Rows are points. Two turns around zero, p and q, are shown by what they do to some points. Where does a point land after both, in the order given? Backwards means that the second turn is done in reverse. Each puzzle has new turns, and all numbers are rounded.

Turn p:
[ 0.41 -0.35  0.14] => [ 0.41 -0.12  0.36]
[0.04 0.19 0.18] => [ 0.02  0.26 -0.01]
[-0.13 -0.22 -0.05] => [-0.12 -0.20  0.12]
[-0.11  0.01 -0.02] => [-0.11 -0.01 -0.02]
[-0.22  0.37 -0.25] => [-0.21  0.07 -0.44]
Turn q:
[-0.10 -0.14  0.22] => [-0.14 -0.18  0.15]
[ 0.30 -0.12 -0.44] => [ 0.49  0.01 -0.24]
[-0.13 -0.01  0.01] => [-0.11 -0.05 -0.05]
[-0.35  0.26  0.19] => [-0.46  0.13 -0.01]
[0.29 0.00 0.02] => [0.23 0.08 0.16]
Where do these land?
q, then p: [-0.18 -0.08 -0.08] => [-0.07 -0.20 -0.03]
q, then p: [-0.11 -0.30  0.24] => [-0.12 -0.13  0.36]
p, then q: [0.21 0.34 0.22] => [0.07 0.45 0.00]
q, then p: [ 0.08  0.04 -0.38] => [ 0.25 -0.12 -0.27]

Turn p:
[-0.16  0.04  0.13 -0.05  0.03  0.18] => [-0.06 -0.01  0.10 -0.12  0.07  0.21]
[ 0.62 -0.12  0.16 -0.14 -0.14  0.05] => [ 0.56 -0.17  0.19  0.00 -0.23 -0.19]
[-0.09 -0.08  0.04  0.37  0.08  0.15] => [ 0.01 -0.06 -0.03  0.23  0.30  0.18]
[-0.19 -0.20  0.18 -0.09  0.14 -0.13] => [-0.26 -0.17  0.21 -0.04  0.07 -0.09]
[-0.15  0.10 -0.81 -0.11  0.21  0.09] => [-0.12  0.15 -0.75 -0.33  0.18 -0.14]
[-0.20  0.09  0.23  0.04 -0.26 -0.19] => [-0.23  0.08  0.18  0.20 -0.24  0.14]
[0.43 0.11 0.09 0.07 0.20 0.05] => [ 0.41  0.13  0.14  0.01  0.14 -0.18]
[-0.26  0.07 -0.02 -0.10 -0.26 -0.20] => [-0.30  0.06 -0.05  0.05 -0.29  0.07]
Turn q:
[-0.14 -0.24 -0.05 -0.44  0.05 -0.23] => [ 0.00 -0.26 -0.21 -0.31  0.23 -0.26]
[-0.21  0.02  0.07  0.34 -0.09  0.18] => [-0.29  0.10  0.11  0.10 -0.08  0.29]
[0.03 0.13 0.23 0.02 0.24 0.07] => [ 0.03  0.06  0.32  0.07  0.13 -0.07]
[-0.04  0.13 -0.12  0.47  0.09 -0.32] => [-0.24  0.11 -0.13  0.52 -0.03 -0.08]
[ 0.20 -0.02  0.12  0.19  0.04  0.24] => [ 0.14 -0.02  0.23  0.14 -0.09  0.22]
[ 0.05 -0.18 -0.07 -0.57 -0.32 -0.20] => [ 0.15 -0.24 -0.30 -0.49 -0.13 -0.28]
[ 0.07 -0.09 -0.19  0.31  0.05  0.19] => [ 0.04  0.03 -0.07  0.24  0.01  0.34]
[ 0.03  0.33 -0.07  0.12  0.11  0.42] => [0.14 0.42 0.20 0.04 0.04 0.27]
[ 0.02 -0.08  0.08 -0.44 -0.18 -0.35] => [ 0.03 -0.21 -0.16 -0.31 -0.09 -0.43]
Where do these land?
q, then p: [-0.17  0.27 -0.11  0.02  0.27 -0.09] => [-0.12  0.36  0.04  0.01  0.21 -0.10]
p, then q: [-0.42  0.24  0.07 -0.15  0.11  0.32] => [ 0.06  0.24  0.21 -0.42  0.28  0.13]
p, then q: [-0.08 -0.57 -0.09 -0.19  0.22  0.00] => [-0.10 -0.51 -0.21 -0.09  0.32 -0.06]
q, then p: [ 0.19  0.05 -0.28 -0.01 -0.11 -0.19] => [ 0.11  0.09 -0.31  0.14 -0.10 -0.14]
p, then q: [ 0.03  0.31 -0.27  0.18 -0.09  0.30] => [ 0.35  0.37 -0.08  0.06  0.03  0.18]
p, then q: [ 0.20 -0.17  0.29  0.28 -0.25 -0.22] => [-0.19 -0.20  0.15  0.35 -0.32  0.15]
p, then q: [ 0.10 -0.15  0.03 -0.15 -0.27 -0.35] => [-0.26 -0.17 -0.18  0.00 -0.34 -0.05]
p, then q backwards: [0.14 0.02 0.35 0.01 0.12 0.24] => [ 0.14 -0.03  0.19 -0.09  0.22  0.32]

Turn p:
[ 0.57  0.09 -0.17 -0.19 -0.16  0.07 -0.52 -0.28 -0.23] => [ 0.20  0.31 -0.13  0.04  0.19  0.14 -0.72 -0.05 -0.30]
[-0.15 -0.33 -0.01 -0.04 -0.02  0.08  0.01  0.05  0.16] => [-0.08 -0.28  0.05 -0.04 -0.01  0.10 -0.01 -0.12  0.24]
[-0.14  0.19 -0.23 -0.10  0.24  0.14 -0.20 -0.31 -0.47] => [-0.29  0.19 -0.23 -0.26  0.37  0.00 -0.06 -0.05 -0.41]
[-0.16  0.02 -0.02  0.24 -0.13 -0.16 -0.01  0.28  0.31] => [-0.11 -0.20  0.01  0.23 -0.31 -0.15  0.06  0.20  0.19]
[ 0.09  0.10 -0.12  0.00 -0.09  0.16  0.31  0.47  0.09] => [ 0.21 -0.04 -0.14  0.10 -0.03  0.18  0.25  0.39  0.26]
[-0.22 -0.15  0.33  0.38  0.07  0.03  0.31  0.26  0.06] => [-0.13 -0.16  0.27  0.23 -0.19  0.13  0.51  0.00  0.11]
[ 0.06 -0.08  0.12 -0.17  0.42 -0.27 -0.20 -0.27  0.03] => [ 0.08 -0.13  0.22 -0.07  0.26 -0.36 -0.13 -0.26 -0.24]
[ 0.07  0.17 -0.08  0.14 -0.21  0.24  0.28  0.01  0.27] => [ 0.02  0.27 -0.14  0.16 -0.10  0.04  0.13  0.07  0.40]
[ 0.01 -0.21  0.00  0.11 -0.19 -0.32  0.28  0.07  0.11] => [ 0.21 -0.20 -0.09  0.09 -0.37 -0.04  0.17 -0.15  0.08]
[-0.13  0.19  0.17 -0.38  0.06  0.02 -0.26 -0.28 -0.32] => [-0.11  0.21  0.16 -0.48  0.15 -0.05 -0.19 -0.02 -0.32]
Turn q:
[-0.07 -0.21  0.02  0.05 -0.01  0.38  0.21  0.35  0.50] => [ 0.01 -0.26  0.01  0.42  0.01  0.50  0.04  0.12  0.32]
[-0.18  0.04 -0.28  0.01  0.19 -0.19 -0.40 -0.26 -0.05] => [-0.14 -0.03 -0.19 -0.28  0.37 -0.22 -0.26 -0.13 -0.10]
[ 0.21 -0.08  0.11 -0.21 -0.31  0.01  0.29  0.36  0.53] => [ 0.33 -0.25  0.26  0.06 -0.23  0.37  0.14  0.11  0.48]
[-0.30  0.22 -0.13  0.22  0.01 -0.01  0.06 -0.32  0.05] => [-0.28  0.10 -0.19  0.02  0.10 -0.16  0.05 -0.36  0.14]
[ 0.11  0.32  0.29 -0.62  0.20  0.08 -0.09 -0.09 -0.53] => [-0.12  0.41  0.10 -0.56 -0.26  0.22  0.07  0.14 -0.54]
[ 0.00  0.03  0.13  0.20  0.21 -0.35 -0.14  0.09 -0.28] => [-0.11  0.15  0.27 -0.01  0.16 -0.37 -0.09  0.15 -0.17]
[ 0.27 -0.13 -0.16  0.18  0.16 -0.11  0.19  0.12 -0.25] => [ 0.20  0.07  0.00  0.16  0.16 -0.23  0.26  0.24 -0.15]
[-0.14 -0.11  0.00  0.16  0.14 -0.32 -0.09 -0.34  0.09] => [-0.13 -0.20  0.11 -0.06  0.24 -0.29 -0.04 -0.30 -0.07]
[ 0.21  0.18 -0.03  0.02 -0.14  0.22  0.03 -0.06  0.25] => [ 0.25  0.12 -0.07  0.07 -0.05  0.23 -0.01 -0.21  0.17]
[ 0.10  0.09  0.10 -0.18 -0.35  0.14  0.12  0.48  0.19] => [ 0.18  0.03  0.10  0.04 -0.34  0.30 -0.03  0.29  0.38]
[ 0.00 -0.22  0.17  0.17  0.00  0.00 -0.26 -0.11 -0.26] => [-0.03 -0.05  0.01  0.13 -0.07 -0.22 -0.25  0.00 -0.34]
[-0.21 -0.15 -0.21  0.00 -0.09  0.15  0.09 -0.22 -0.22] => [-0.16 -0.12 -0.39  0.01 -0.09 -0.12  0.11 -0.05 -0.13]
Where do these land?
q, then p: [-0.24  0.32  0.16 -0.16 -0.04  0.39  0.06  0.53 -0.21] => [-0.34  0.16 -0.04 -0.03 -0.17  0.14  0.05  0.64  0.30]
p, then q: [ 0.38  0.28  0.18 -0.01 -0.15  0.05  0.05  0.12 -0.33] => [ 0.18  0.55 -0.03  0.09 -0.17  0.09  0.00  0.17 -0.06]
p, then q: [-0.05 -0.01 -0.39  0.25 -0.12 -0.24  0.14  0.17 -0.08] => [ 0.14 -0.13 -0.37  0.13  0.04 -0.26  0.13  0.18  0.19]
p, then q: [-0.30 -0.18 -0.01  0.05 -0.19  0.03  0.06 -0.17 -0.31] => [-0.19 -0.10 -0.37 -0.15 -0.24  0.09  0.10 -0.09 -0.06]
p, then q: [-0.08 -0.09 -0.06 -0.14 -0.13 -0.08  0.05 -0.30  0.54] => [ 0.14 -0.28  0.17 -0.26  0.13 -0.06 -0.16 -0.38  0.24]
q, then p: [ 0.31  0.10  0.00  0.24  0.06  0.18  0.12 -0.14 -0.18] => [ 0.08  0.33 -0.19  0.19 -0.02 -0.03  0.14 -0.01 -0.23]
p, then q: [ 0.26 -0.27 -0.21 -0.11 -0.09  0.00  0.02  0.04  0.42] => [ 0.37 -0.23  0.04  0.11  0.29  0.05 -0.23 -0.20  0.07]
q, then p backwards: [-0.26 -0.21  0.18  0.15 -0.03 -0.20  0.08  0.08  0.26] => [-0.18 -0.25  0.13  0.14  0.13  0.02 -0.17  0.12  0.31]
p, then q backwards: [ 0.05  0.06  0.05 -0.15  0.05  0.08 -0.69 -0.29  0.08] => [-0.21  0.08  0.22  0.17  0.17 -0.16 -0.65  0.01 -0.02]
q, then p backwards: [-0.07  0.00  0.12 -0.12  0.64 -0.22  0.09 -0.03 -0.20] => [-0.24  0.20  0.26  0.00  0.46  0.16 -0.12 -0.01 -0.35]
